Rows are points. Each table stands for the endless flat space through its points: a line for two points, a plane for three, and so on. Write the one point that lies in both, or say that there is none.

First (2 x 3)
[[ 0.1 -3.9 -1.6]
 [-0.4 -2.9 -1.9]]
Second (2 x 3)
[[-1.7 -1.1 -1.5]
 [-1.5 -1.3 -2.5]]
They share: no point

First (3 x 4)
[[-0.7 -1.9 -0.9  0.3]
 [ 0.2 -0.2  0.2  3.1]
 [ 0.8 -4.4  0.6 -4.7]]
Second (2 x 4)
[[ 1.9 -2.7  0.2 -1.2]
 [ 2.6 -2.9  0.1 -1.4]]
They share: [ 0.5 -2.3  0.4 -0.8]

First (2 x 6)
[[-1.6 -3.4  4.8  2.5  3.0 -3.7]
 [-0.2 -2.0  4.2  1.3  1.0 -2.9]]
Second (3 x 6)
[[-1.5  2.0  2.5  4.7 -2.8 -5.2]
 [ 2.1 -3.6  4.7 -2.3  2.1 -0.7]
 [-1.1 -2.4  6.3  1.7 -0.7 -0.7]]
They share: [ 0.5 -1.3  3.9  0.7  0.0 -2.5]

First (6 x 8)
[[-1.0 -0.5  4.8  3.1  4.5  0.5 -3.3  1.9]
 [ 0.1 -3.9  8.0  3.5  1.5  7.4 -3.2  1.8]
 [-1.5 -6.3  2.4  2.6  0.9  4.2 -6.4  1.5]
 [-2.1 -2.1 -2.4  3.8 -0.1  1.1 -8.2 -5.2]
 [ 0.2 -3.1  4.6 -1.2  4.1  1.7  1.3  0.8]
 [ 0.5  1.0  2.5  3.6 -2.1  5.3 -5.5 -5.9]]
Second (3 x 8)
[[-2.5 -2.9  0.7  0.2  3.7  6.3 -4.6  1.3]
 [ 0.7 -2.8  1.7  3.4  2.6  3.9 -4.3  0.3]
 [-1.7 -2.3  3.5  0.2  1.1  3.9 -3.6 -0.7]]
They share: [-0.3 -2.4  3.3  1.8  1.2  3.3 -3.7 -0.7]

First (5 x 9)
[[ 1.1  2.1  2.5 -1.9 -2.5 -3.7 -1.8 -1.1 -2.0]
 [ 0.7  0.0  2.3 -5.0 -3.3 -3.4 -3.1  1.1 -0.6]
 [-0.5  0.8  0.2 -6.1 -5.7 -7.3 -3.2 -1.2  0.2]
 [ 4.8  5.3  5.0 -8.4 -0.3 -1.3 -2.5 -0.5  1.8]
 [-4.0 -1.3  0.8 -5.2 -6.9 -7.5 -1.7 -0.1 -1.2]]
Second (3 x 9)
[[ 5.3  4.4  3.2 -5.1 -1.6 -4.6 -4.8  1.4 -0.2]
 [ 3.5  2.8  3.8 -4.0 -2.7 -1.7 -2.3 -0.3 -1.1]
 [ 4.7  4.6  4.1 -4.9 -2.1 -4.4 -4.4  1.5 -0.8]]
They share: no point

First (3 x 11)
[[-2.5 -0.6  1.7 -0.3  3.9  0.4  3.3 -5.5 -4.4 -1.8 -2.6]
 [ 2.5 -1.8  5.5 -5.3  1.9  0.4  0.7 -1.7 -2.8 -4.6  0.8]
 [ 2.0 -0.7  1.9 -2.0  1.4  2.5  3.9 -1.8 -1.0 -5.3 -1.5]]
Second (7 x 11)
[[ -0.2   1.3  11.4  -3.2  -5.5   7.5  -2.5   0.0  -8.9   1.4  -4.3]
 [ -0.5  -1.4   2.6  -1.2   4.5  -0.7   3.3  -6.0  -2.2  -4.4  -1.2]
 [ -2.8   1.8   4.7  -0.9   5.0   5.4   3.3  -4.0 -10.9   0.8   0.1]
 [ -1.7   3.1   3.2  -5.4   1.0   4.7   2.5  -2.1  -4.6  -0.3  -0.4]
 [ -4.5  -5.2   1.3  -0.4   8.7  -1.8   4.4  -3.9  -1.5  -7.8  -2.4]
 [ -2.1  -3.2   0.0  -3.4   5.3   6.1   1.5  -2.3  -6.5   0.4  -5.2]
 [  4.3  -2.4   1.4  -0.8   0.5  -3.5   0.7  -3.0  -0.4  -7.4   2.2]]
They share: no point
